Each row is a point. Examples show where two turns around zero, p and q, send a point. Where does a point land after both, in the order given? Backwards means that the second turn is done in reverse. Each puzzle has new turns, and all numbers are rounded.
In the rows, zero is written as 100.

Turn p:
[124,  86, 109] -> [108,  95, 128]
[165, 124, 107] -> [155, 125, 135]
[ 24, 117,  53] -> [74, 83, 15]
[91, 90, 96] -> [92, 89, 97]
[ 92, 108, 123] -> [ 85, 120, 105]
[103,  74, 112] -> [ 86,  87, 121]
Turn q:
[64, 79, 65] -> [54, 76, 84]
[71, 81, 81] -> [69, 77, 92]
[ 67, 121, 140] -> [ 99,  92, 155]
[143,  78,  89] -> [128, 104,  59]
[146, 136,  81] -> [116, 156,  81]
[109, 105, 143] -> [134,  96, 128]
Where do these land?
p, then q: [123, 111, 138] -> [117, 119, 138]
q, then p: [129,  91,  73] -> [129,  87,  74]
p, then q: [ 68, 137, 128] -> [ 60, 134, 121]
p, then q: [80, 61, 61] -> [90, 54, 65]

Turn p:
[152, 117,  78, 103] -> [131, 139, 120, 124]
[106, 135, 101,  71] -> [112, 100, 141,  84]
[ 58,  62, 147,  66] -> [100,  47,  66,  49]
[ 71,  82,  59, 165] -> [ 38, 121,  68, 142]
[88, 92, 96, 72] -> [ 98, 102,  99,  68]
[126, 113, 119, 123] -> [121,  91, 107, 134]
Turn q:
[158, 106, 152,  86] -> [ 93,  79, 158,  50]
[120, 103,  90, 127] -> [ 90,  82, 117, 123]
[ 72, 100, 125, 134] -> [ 53, 109,  84, 101]
[59, 63, 52, 89] -> [130,  95,  37, 124]
[ 90, 129,  80,  64] -> [136, 137, 104, 103]
Where do these land?
p, then q backwards: [ 90,  81, 126, 148] -> [ 88,  69,  69, 137]
p, then q: [ 40,  96, 119, 106] -> [110,  97,  38,  90]
p, then q: [122,  62,  75, 101] -> [122, 118, 124, 135]
p, then q backwards: [125,  85,  68, 125] -> [ 63, 126,  79, 103]
q, then p: [139,  67,  80,  75] -> [144, 118,  63,  98]
q, then p backwards: [114, 163, 130,  75] -> [116, 141,  52,  63]
p, then q backwards: [ 70, 146, 102,  70] -> [146, 111, 141, 106]

Turn p:
[115, 143, 150, 121] -> [161, 106, 128,  80]
[71, 92, 91, 67] -> [ 59, 104, 120, 100]
[115, 103,  68,  62] -> [ 70, 139,  84,  99]
[ 76,  74, 118,  91] -> [ 79,  72, 114,  85]
[150, 111, 126, 149] -> [168,  91,  71,  88]
[ 72,  76,  48, 110] -> [ 62,  85,  83, 147]
Turn q:
[112,  76,  82, 108] -> [116,  99, 107, 128]
[107,  63, 134, 121] -> [ 67, 111, 130, 131]
[ 60,  88, 102,  92] -> [ 77,  69,  84, 105]
[ 80,  89, 125, 130] -> [ 61, 112,  93, 118]
[152, 176,  44,  83] -> [186, 134,  79,  46]
[ 88, 108, 112,  67] -> [ 93,  76, 107,  73]
Where do these land?
p, then q: [105, 105,  65,  81] -> [ 98, 107,  61,  90]
q, then p: [136, 133, 106, 134] -> [126, 149, 122, 107]
q, then p: [ 69,  92, 135, 169] -> [104,  91, 144, 170]
p, then q: [ 72,  93, 107,  56] -> [60, 74, 92, 78]
q, then p: [118,  77,  86,  60] -> [109,  80,  78,  59]

Turn p:
[ 51, 101, 107,  84,  39, 118] -> [ 30,  74, 121,  92,  89, 123]
[126, 148, 106, 132, 112,  69] -> [135,  98,  92, 124,  53,  68]
[ 97, 114, 132, 128, 136, 139] -> [118, 149, 136, 124,  90, 112]
[ 85,  70,  85,  86, 104,  87] -> [ 85,  99,  75,  94, 129, 103]
[132,  85, 111, 121,  85, 101] -> [127,  74, 111, 118, 107, 112]
[118,  80, 120, 124, 107,  89] -> [122,  94, 102, 133, 116, 100]
[ 87, 115,  70,  24, 122,  97] -> [ 78, 121,  86,  29, 113,  64]
[105,  87,  69, 101,  97, 100] -> [107,  93,  77,  85, 104, 117]
Turn q:
[141, 102, 119, 113,  65,  98] -> [ 92, 108, 119, 117,  50,  88]
[ 95, 138,  90, 111, 113, 110] -> [115, 123,  77, 121, 113,  97]
[ 56, 117, 117,  77, 163, 133] -> [ 97, 143,  68,  64, 157, 126]
[106,  88,  91, 131,  86,  75] -> [128,  80, 123, 110,  87,  91]
[116,  98, 115,  97,  70,  50] -> [111,  73, 100,  86,  56,  70]
[113,  67,  94, 113, 102,  99] -> [103,  84, 127, 100,  93, 121]
[ 42, 109, 117,  73, 102, 134] -> [ 69, 126,  92,  74, 153,  79]
[124, 145,  76,  96, 112, 111] -> [104, 115,  59, 138,  95, 110]
[105,  37,  80,  90,  87,  90] -> [ 82,  47, 135,  90,  99, 119]
Where do these land?
p, then q: [ 47,  88, 114, 104, 123, 113] -> [123, 133,  81, 109, 136,  77]
p, then q: [ 97, 119, 119,  87, 146,  93] -> [129, 103,  65, 101,  77,  78]
p, then q: [ 68,  73, 111, 127, 135,  92] -> [139, 125,  89, 134, 122, 101]
p, then q: [150, 100,  45,  98, 103,  77] -> [ 70,  51,  89, 124,  74, 138]
q, then p: [109,  75,  95,  82,  92, 117] -> [ 72, 115, 109, 108, 110, 113]
p, then q: [135, 107, 124, 127, 104, 118] -> [101, 125, 121, 105,  58, 107]
p, then q: [ 83,  96,  72,  79,  68, 142] -> [ 47, 113,  95,  80, 131,  99]
p, then q: [ 78, 133, 107, 110,  90,  98] -> [ 98,  97, 114, 103, 103,  60]
p, then q: [132, 109, 111,  86,  39,  51] -> [103,  43, 152,  63,  91, 112]

Turn p:
[117,  76,  69, 103, 108, 116, 112,  85] -> [119,  90,  96,  97,  91,  82, 119,  64]
[ 82, 111, 126, 135, 110, 131, 113, 118] -> [ 93,  67,  69, 121, 112, 101, 113, 132]
[102, 100,  59,  93, 129,  57,  97, 113] -> [136, 130,  83,  62,  82, 109,  86,  92]
[ 99, 130,  93, 115, 133, 103,  73,  64] -> [ 82, 138,  62, 121,  77,  93, 107,  94]
[ 99, 114,  84,  71,  71, 111,  88,  95] -> [ 87,  95, 124, 109,  80,  96,  70,  84]
[128, 111, 131, 138, 103,  64, 103, 116] -> [111, 124, 106,  89, 109,  90, 128, 156]
[ 90, 116, 118,  76, 102, 105,  74, 130] -> [104, 106, 104, 124, 112, 118,  62, 117]
[ 77,  80, 122, 100,  60,  70,  78, 130] -> [ 87,  99, 123,  72, 142,  94,  64, 126]
[114,  71,  72,  85,  83, 124, 102,  82] -> [105,  84, 118, 102,  96,  78, 102,  54]
[ 79, 120,  97,  81, 110, 125, 126,  74] -> [ 77,  81,  89, 114,  74, 130, 109,  79]
[113,  70, 129, 102,  91,  93, 135,  93] -> [ 99,  86, 126,  88, 124, 111, 140, 101]
Turn q:
[124,  98,  77,  93,  82, 108, 109,  82] -> [118, 107,  78,  91,  89, 121, 121,  97]
[106,  79,  79,  84, 102,  90, 132, 119] -> [ 97,  68,  74,  91,  90,  85, 123, 108]
[ 42, 110, 133,  87,  95, 123,  70, 122] -> [ 74, 118, 116,  78, 137,  67,  55,  78]
[119, 112,  98, 115, 101,  98, 137,  79] -> [109, 108, 106,  93,  71, 112, 120, 131]
[120,  87,  95, 151, 106, 114,  44, 105] -> [ 90,  91, 110, 133, 111, 159,  64,  83]
[ 99,  78, 105,  89, 108,  87,  70,  92] -> [107,  94, 104, 122, 100,  93,  94,  66]
[104, 167,  79,  96,  81,  89, 110,  89] -> [103, 148,  96,  99, 127, 107, 137, 135]
[117,  90, 108,  98,  97, 111, 124,  93] -> [117,  92,  97,  84,  78, 102, 100, 111]
[ 97, 111,  78,  86, 122, 110, 137,  86] -> [ 97,  93, 112,  71,  90,  97, 141, 110]
[ 54,  84, 100, 116,  95, 100,  99, 101] -> [ 57, 107, 100,  95,  89,  87,  85,  86]
[118,  85, 148,  85, 111,  71,  68, 132] -> [130,  75, 107, 141, 118,  68,  62,  96]
Where do these land?
q, then p backwards: [ 90, 105, 114,  97,  78,  91, 100, 110] -> [ 96, 104,  96, 113, 102,  97,  73, 104]
q, then p: [136, 117,  84, 124,  95,  96,  78, 103] -> [118,  76,  76, 130,  96,  80, 112, 105]
q, then p: [176, 108,  88,  84, 110,  88,  85,  81] -> [136,  79, 116, 127,  88,  67, 156, 104]
p, then q: [ 96,  94,  88,  90, 102,  79, 100,  73] -> [108, 128, 106,  85, 103,  88, 114,  95]
p, then q: [ 84, 101,  74,  85,  89,  87, 130, 109] -> [127, 102,  82,  82,  98,  93,  91,  70]
q, then p: [ 77, 110, 169,  90, 108,  91, 149,  78] -> [ 94, 132, 155,  81, 111, 113,  71, 154]
q, then p: [ 98, 120,  99, 134, 108, 131, 121,  98] -> [101,  75, 107, 128, 116, 121,  71, 106]
q, then p: [ 89,  36,  78,  92,  92,  90,  83, 117] -> [ 76, 104,  87,  66, 104,  68, 106,  50]
p, then q: [ 79, 104, 125, 103, 100, 153,  90,  75] -> [ 43,  99, 112, 104,  70, 115,  97,  91]
q, then p: [ 96,  98,  76, 116, 114,  88,  83, 124] -> [ 99,  85,  64,  93, 118,  99, 109,  91]
p, then q: [ 79, 107, 106,  86, 104, 105,  82, 133] -> [ 97,  85, 108, 110, 123, 126,  86,  81]
